Rows are points. Each copy is the shape, with its points in the same order, turned, moved and blurred by noise. Say if it was mirrored as well.
(in the rows, 128 means zero)

Shape, 8 rows:
150, 131
90, 148
146, 109
145, 125
95, 163
91, 163
143, 78
120, 54
Copy 1, 8 rows:
136, 141
98, 91
123, 150
134, 143
116, 73
109, 80
99, 178
63, 172
Copy 1 is: mirrored
Copy 2, 8 rows:
149, 147
91, 150
150, 132
151, 140
88, 163
85, 165
157, 92
143, 68
Copy 2 is: only turned
Copy 3 (8 x 2):
105, 148
164, 116
101, 129
112, 140
171, 135
175, 136
76, 98
76, 69
Copy 3 is: mirrored
Copy 4 (8 x 2):
140, 109
113, 155
154, 118
136, 113
95, 156
85, 168
185, 123
199, 144
Copy 4 is: mirrored

Shape (6 x 3):
162, 108, 158
162, 140, 146
120, 150, 95
48, 90, 94
155, 129, 151
139, 136, 177
Copy 1 (6 x 3):
138, 116, 80
112, 111, 102
110, 149, 156
192, 183, 175
124, 113, 98
141, 89, 105
Copy 1 is: mirrored
Copy 2:
110, 122, 99
108, 135, 138
154, 173, 146
228, 156, 96
105, 132, 126
124, 106, 139
Copy 2 is: mirrored
Copy 3, 6 rows:
142, 117, 170
151, 151, 161
110, 178, 113
77, 111, 61
144, 138, 154
169, 124, 142
Copy 3 is: mirrored
Copy 4:
143, 137, 177
121, 139, 166
110, 119, 102
198, 133, 51
127, 146, 175
138, 181, 168
Copy 4 is: mirrored

Shape (11 x 6):
123, 186, 52, 72, 135, 126
110, 163, 163, 146, 139, 113
120, 72, 121, 94, 120, 110
116, 141, 121, 174, 80, 130
100, 165, 67, 103, 163, 134
141, 157, 132, 94, 107, 162
136, 164, 119, 207, 134, 124
140, 101, 94, 81, 124, 145
161, 77, 112, 91, 97, 133
138, 109, 128, 129, 122, 103
118, 150, 88, 139, 97, 167
Copy 1, 11 rows:
69, 71, 69, 141, 126, 75
139, 150, 146, 160, 134, 99
104, 159, 95, 66, 116, 123
76, 186, 128, 166, 113, 125
103, 88, 61, 157, 146, 99
76, 101, 146, 123, 129, 118
122, 162, 124, 207, 96, 129
85, 102, 95, 85, 108, 132
77, 138, 109, 65, 82, 134
120, 157, 112, 111, 98, 116
55, 128, 112, 160, 132, 136
Copy 1 is: mirrored
Copy 2:
155, 132, 39, 166, 100, 167
84, 95, 137, 144, 130, 140
136, 168, 115, 122, 122, 69
83, 169, 146, 140, 80, 158
155, 127, 76, 170, 140, 164
145, 113, 99, 118, 74, 150
95, 130, 180, 200, 101, 161
169, 155, 94, 131, 102, 111
153, 171, 110, 117, 71, 75
100, 145, 126, 146, 99, 95
141, 162, 116, 135, 92, 180
Copy 2 is: mirrored

Shape:
138, 108, 153, 141, 146, 101, 100, 99
171, 146, 166, 148, 106, 97, 165, 124
164, 98, 93, 81, 163, 113, 144, 130
134, 102, 53, 136, 86, 169, 109, 104
116, 124, 103, 174, 145, 78, 100, 156
107, 123, 167, 127, 95, 178, 132, 189
109, 182, 77, 128, 78, 190, 92, 173
84, 151, 109, 140, 112, 161, 140, 114
96, 84, 79, 153, 147, 122, 104, 100
121, 147, 103, 179, 136, 183, 122, 91
150, 109, 168, 129, 119, 74, 126, 83
Copy 1 (11 x 8):
127, 193, 117, 145, 124, 153, 140, 152
103, 175, 150, 128, 99, 150, 115, 89
198, 133, 149, 155, 81, 152, 156, 146
120, 118, 118, 127, 54, 81, 136, 198
96, 142, 149, 148, 142, 127, 192, 143
127, 110, 146, 124, 163, 97, 68, 135
89, 46, 117, 95, 115, 104, 106, 169
119, 118, 79, 123, 115, 82, 126, 133
138, 152, 109, 156, 110, 91, 186, 183
122, 153, 89, 70, 99, 92, 142, 160
115, 209, 117, 175, 106, 158, 127, 127
Copy 1 is: mirrored
Copy 2, 11 rows:
97, 160, 143, 116, 129, 122, 175, 130
70, 108, 190, 144, 132, 134, 134, 145
98, 99, 83, 167, 87, 111, 162, 100
153, 110, 71, 154, 123, 184, 163, 177
81, 191, 98, 146, 112, 106, 133, 178
158, 106, 141, 141, 186, 80, 104, 167
197, 102, 100, 141, 107, 120, 98, 227
155, 126, 113, 107, 129, 156, 97, 151
119, 169, 64, 126, 127, 155, 157, 144
128, 112, 98, 76, 132, 166, 137, 183
86, 156, 178, 136, 123, 144, 168, 110
Copy 2 is: only turned
Copy 3, 11 rows:
141, 135, 133, 158, 143, 102, 119, 149
92, 96, 131, 165, 133, 118, 67, 101
146, 123, 181, 109, 135, 106, 140, 75
123, 179, 92, 124, 131, 169, 170, 91
115, 91, 107, 104, 122, 104, 154, 164
156, 125, 87, 100, 161, 188, 52, 108
136, 117, 85, 108, 160, 246, 142, 122
105, 156, 128, 118, 146, 186, 107, 144
133, 184, 120, 108, 135, 110, 166, 144
133, 168, 124, 156, 86, 184, 119, 144
109, 129, 137, 185, 155, 72, 99, 128
Copy 3 is: mirrored
